Each row of a before or after table is a point. One or more steps were done to the points. Then noise was added and the rows were shuffled. The steps act on how far a point lies along the listed directions, d1 being the first. Write out the steps. A step turns or swaps two directions, mirrors them in a line or flattens them onto one, adds a multiple of one to another, or multiplies one. Angles are multiples of 10 degrees, from the lower direction toward the higher: turns from -170 to 170, lines from 10 to 170 but not 90. Use the fewest steps. Two steps may share a direction if one is a turn and the other turns, adds or multiplies; they go together, in the order done. Otherwise the lowest direction goes first.

Directions:
(1): [-43  -7 -57]
(2): [-29 -58  29]
(3): [ 49 -41 -32]
Before (14 x 3)
[[-15   1  29]
 [ -1  17  13]
 [-13 -24  33]
 [  7 -52  13]
 [ -3   4 -25]
 [-12 -23  60]
 [ 36   1  19]
 [ -2 -30  -1]
 [  0 -12  27]
 [  9 -40   7]
 [ 21 -11   3]
 [ -8 -22  20]
 [ -1 -21 -26]
 [ 30  -5 -20]]
After (14 x 3)
[[ 13 -22 -16]
 [ -1 -17  40]
 [ 30   2  22]
 [ -8 -27  -9]
 [-22   6   7]
 [ 18  18  -8]
 [ 31   1 -18]
 [-41 -53  -4]
 [-13 -25   2]
 [ 21 -50  -8]
 [-31 -15  -9]
 [ 16 -37  -1]
 [-22 -40 -13]
 [ 13 -11  16]]
Steps: turn d1 and d2 by -60 degrees; turn d1 and d3 by 50 degrees

Directions:
(1): [-43 -37 -44  -8]
(2): [-51  12  44 -22]
(3): [ 11  30 -25 -60]
(4): [-24  53 -27  33]
Before (9 x 4)
[[ 27 -14  26 -60]
 [ -7   1   7   0]
 [ -5  20 -17  38]
 [ 12  27 -20  11]
 [  0  34  -8  23]
 [ 28 -24  18 -25]
 [-24  -9 -12 -24]
 [-12  -8 -31  -7]
 [ 18  42  15  25]]
After (9 x 4)
[[ -4   2  -4  -4]
 [ 22  23  13  -3]
 [  2 -23   9   3]
 [  3 -26  30  23]
 [-10   5 -13  12]
 [ -4   2  -4  16]
 [ 16  16  24  -3]
 [-30 -20 -20  24]
 [ -7  12 -22   1]]
Steps: turn d1 and d3 by 140 degrees; multiply d2 by 0.4; multiply d4 by 0.4

Directions:
(1): [ 33  38   8  30  -8  -3  -4 -49]
(2): [-17   0  16 -27 -52  -8 -42 -13]
(3): [-21 -22 -21  18  -9 -60  16 -19]
Before (12 x 8)
[[-12 -17  -6 -13 -26 -13 -11  -6]
 [  7  16   9  -2  -8  -3  -5 -18]
 [ 15  -7   4  10  22  22  20   4]
 [  0  -3  17 -17   5  29 -10   6]
 [ 18  18   3  13  28  40   9   7]
 [ 11  23   7  10   6   8   0 -13]
 [ 13  17   8   7   1  12 -13  -6]
 [-13  -2  -3   1 -13   0 -12  -2]
 [ 13  12  12 -11  12  43  -4  18]
 [ 12   3  -4  16  39  23  14  21]
 [  0   2   8  -4 -16 -22 -14 -24]
 [  9  -7 -10   1  45  21  26  33]]
After (12 x 8)
[[  8  -8  -1 -19  53  51  21  62]
 [ 28  31  12  10  30  59   5   5]
 [-20  -8  -7   2 -13 -11  -9  -3]
 [  5   5   5   6 -21 -37 -10 -41]
 [ -7  -9  13 -22   5  25  -9  11]
 [ 15  25   8   9 -13 -12  -5 -36]
 [ 18   9   4   5  43  49   8  34]
 [ 22   0  11   4  24  40  15   9]
 [-24 -28 -14 -15 -27 -27  -4  -4]
 [ 11  11  12 -16  15  47  -6  23]
 [ 21  28  12  15   0   9 -15 -20]
 [ 24  38  12  19   3  11  -3 -29]]
Steps: multiply d1 by 2; add 0.7 times d2 to d3

Directions:
(1): [ 11   5 -22 -23 -15  17   2 -60 -30   9  29]
(2): [ 12  48  23  -3   5  41 -11   4   1 -47   4]
Before (14 x 11)
[[-12 -16  10  15  12 -15   0  55  28  -3 -23]
 [ -4  -8   8   9  -1  -1  -4   5  -3  11  -2]
 [-15 -19   9  27   5 -36   9  57  24   2 -25]
 [ 23  28  19   3   1  27  -9 -16  -5 -38  -7]
 [  2   2  -2  -4   6   1   1  -9 -16  -5  -4]
 [ -8  39  19   1  -4  27  -1  -6   0 -39   0]
 [-14  19  34  11  24  -3 -18  54  28 -37 -28]
 [-12 -23   1   9   5 -19   7  29   6  12 -14]
 [-12 -11  -3   4   4  -4   6   3   2  18   1]
 [ -2  -4  26  16  11  -8   1  44  25 -26 -19]
 [  1  32  33   1   6  25  -7  20  24 -24 -20]
 [-20  -5  23  17  20 -17  -2  60  33 -18 -29]
 [-17 -20  -5  24   2 -20  -1  36   8  13 -16]
 [  6  18  -4  -3 -17   5  -7 -16  -5 -19   2]]
After (14 x 11)
[[ -7  26  31   7  24   4 -20  45  24 -46 -23]
 [ 12   3  14  14   4  -2  -4   4  10 -19 -18]
 [ -1  -2   9   6   0   9  -5  -1  -5   6  -1]
 [-18  18  16  11  -1   2   5  13  13 -18 -13]
 [ -4   1   4   2   2   5   2   7  -3  -5  -4]
 [ -1  15  10  13  -3   0   1  24   9 -23  -9]
 [ -2  12   8   0   8  14  -9  30  16 -21  -7]
 [ -8  22  23   7  14   6  -5  35  22 -37 -17]
 [ -9   5  -4  13  -2   6  -5  13  -5  -7  -2]
 [ -7  -1  -4   0   4   6   6  -4  -2  10  10]
 [  2  -3   2  -4  11  -5   1  -4 -12   1  -6]
 [  2  10  25   9   9   8   0  32  18 -36  -8]
 [ -8  22  31   7   9  12  -3  28  31 -17 -23]
 [ -2   5  -6   3 -17  -9  -3  -4   1  -5  -6]]
Steps: flatten d1 and d2 onto the line at 140 degrees

Directions:
(1): [-21  45   8 -16  -9  39  14   0 -21  41  -8  25 -11  18]
(2): [ 28  31  16 -17  26 -11   0 -56  -1  -1   8 -16  32  19]
(3): [ 13 -27  19 -23  -1 -19  60  10   6  29  -5  15  24 -18]
(4): [-38   0  -6 -21   9 -38  21 -20 -21 -32 -34   9 -27  14]
(5): [ 18  -6 -28 -44  -9  -5 -22 -26   5  11  23  29 -30 -33]
Before (9 x 14)
[[-17  -2  -4  29   1   5  -2  19  -1 -10 -18  -2  -2   9]
 [  8  -9  11 -18  -2 -23  16 -16  12   3   0  -7  14  -7]
 [ -2 -24 -18 -12 -17 -21 -20 -13  14 -27  20  14 -29 -34]
 [  3 -16 -12  -2  -8 -19  13  11  -3  19  12  13  -5 -15]
 [-27 -28 -19   4 -15 -12  -9  13  -7 -23  -7 -11 -25 -10]
 [ -9  -1 -18  45   5   0 -60  14  11 -55  13 -23 -23   7]
 [ 15  -3 -30 -27  -3   2 -38 -12  11   4  13  14 -32 -17]
 [-24 -19  -4  11 -13   8   1  40   4   1  -4   0   4  -7]
 [-46 -14  -1  15 -10 -29  31  34  -8 -31 -39   9  -8  25]]
After (9 x 14)
[[  8 -22 -10   3   3  -6 -12  15  16  -6  -3  -7  -3  -5]
 [ -5  13  14 -18  -5  -2  22 -13  -1  17  -9   1  10   6]
 [ 20 -58  -5  19   4 -43  -1  20  33 -42  14 -13   4 -31]
 [-10   1  -8   4  -8  -3  15  14 -10  31   5  13 -10   0]
 [-15 -29   8  -3 -15 -18  20  11  10 -13   3  13  -7 -24]
 [-18 -19 -13  -7 -12  10  -4  30   3   5   0   8  -4 -16]
 [-24 -36  -7 -10 -17 -15  12  20  -4 -10 -11  -3 -19 -16]
 [ -3 -11 -15  11  -4  -6  -6   3   4  -9 -11   9  -6  -3]
 [-41   4 -17 -16 -19 -22  22  12 -10  -9 -28  33 -25  12]]
Steps: turn d1 and d3 by -70 degrees; add 0.3 times d4 to d1; flatten d2 and d5 onto the line at 170 degrees

Directions:
(1): [-22  -9  -7  -2  39 -11   1 -10 -11  17   1  43 -15 -20  23 -42 -13 -35
  12  10]
(2): [ 10  17 -23   6  10  15  -1  60  -6  18   4 -25  26 -10  16  10 -19 -26
  34  -1]
(3): [  1  54  29   4 -24 -15   5 -29   0  33 -27  -3  20  14  -1  -2  -8 -35
   1   4]
Before (12 x 20)
[[  8  15  17  -7 -28   3   5   0   0   5  -2 -18  14  10 -13  10  -2  -7
   -4   5]
 [-13 -34 -18  -9  40  -8  -3   9  -9  -8   7  30 -25 -13  15 -25   6   6
    6   1]
 [  3  16  15  -3  -8  -1   3 -17   3   0  -5  -3  -3   6 -13   0  -6   5
   -7  -4]
 [-10 -29 -18  -4  22   7 -11  15  -7  -7   2   0 -14 -11   7 -14   4   9
    9   0]
 [ -6 -48 -23  -7  12  10  -2  -1   0 -37  17  10 -22 -12  -8  -2  21  40
  -10   0]
 [-13 -36  -7 -10  17   1   1 -11  -1 -20  22  11 -23 -16  -6  -7   3  35
  -13   3]
 [  7   9  -4   6   5   1   0  22   0  10  -1   1  12 -14   2  -8  -4 -31
   11   6]
 [ -2   3  11   7  -1  -3  -4 -20  -1   0 -11   8   2  -2  -3  -7   0   4
   -9   9]
 [  6 -51  -7   4  -8   7  -4   2  -1 -39  23  -1 -21   1  -5  12  23  56
  -12 -14]
 [ -1  26  27   8 -25   3   2 -26   6  16 -16   2   1  22  -1  10   5   1
  -13  -8]
 [-12 -54 -17  -7  25  -5  -3 -18   8 -34  18  27 -28   4   2 -11  14  38
  -18   1]
 [  5  16  14  -4 -12   5  -4  16  14   5  10 -18   9   1 -12   9  -2   1
    4  -6]]
After (12 x 20)
[[ -5  43  25   0 -28 -19   7 -49  -1  14 -33   1  12  12 -10  -3   9 -17
   -8  11]
 [  5  22  11   4 -25  -2  -8  -1   0   9 -23 -32  11  14  -9  14   7   5
    3  -3]
 [ -8   2   3  -6  11   0  -3  17   8   8  18   7  -2 -12  -3 -15  -8 -13
    9  -2]
 [-11 -19  -3 -10  12   2   4   7 -11   0  15  17  -7 -13   1 -19  -6 -14
    4  13]
 [ -5  27  30  -5 -20 -11   7 -45   2  13 -10  -2   5   8 -14   0  -2   4
  -14   4]
 [ -4  32  31   3 -23 -24   5 -58  14   8 -27   3   8  35  -8   3   8  -4
  -19   6]
 [ -6  -7  -2  -7  19   2   0  -9  -2  -4   5  16 -16  -8  -3 -18 -12   1
   -2  -1]
 [ 15  25  14  -1 -31  -5   0  -4   4  -2 -16 -30  11  24 -16  26  14  20
  -11 -10]
 [ 18  -8 -10   8  -2  14  -3  39   5 -12  10 -17  13  -8 -12  12   3  -1
    5   0]
 [ -1 -11   4   8   9   1  -1 -13  -1  -8  -5  10  -5  -7  -2 -10   2  11
  -11   9]
 [-17 -30  -5   2  25   7  -1  -9  -2   2  14  39 -27  -5  17 -23   1   5
    0  -5]
 [ -6  39  40  10 -26 -27   7 -61  -8  32 -28  21   6  18  11 -20   0 -29
    1   1]]
Steps: add 0.5 times d2 to d1; turn d1 and d3 by -160 degrees
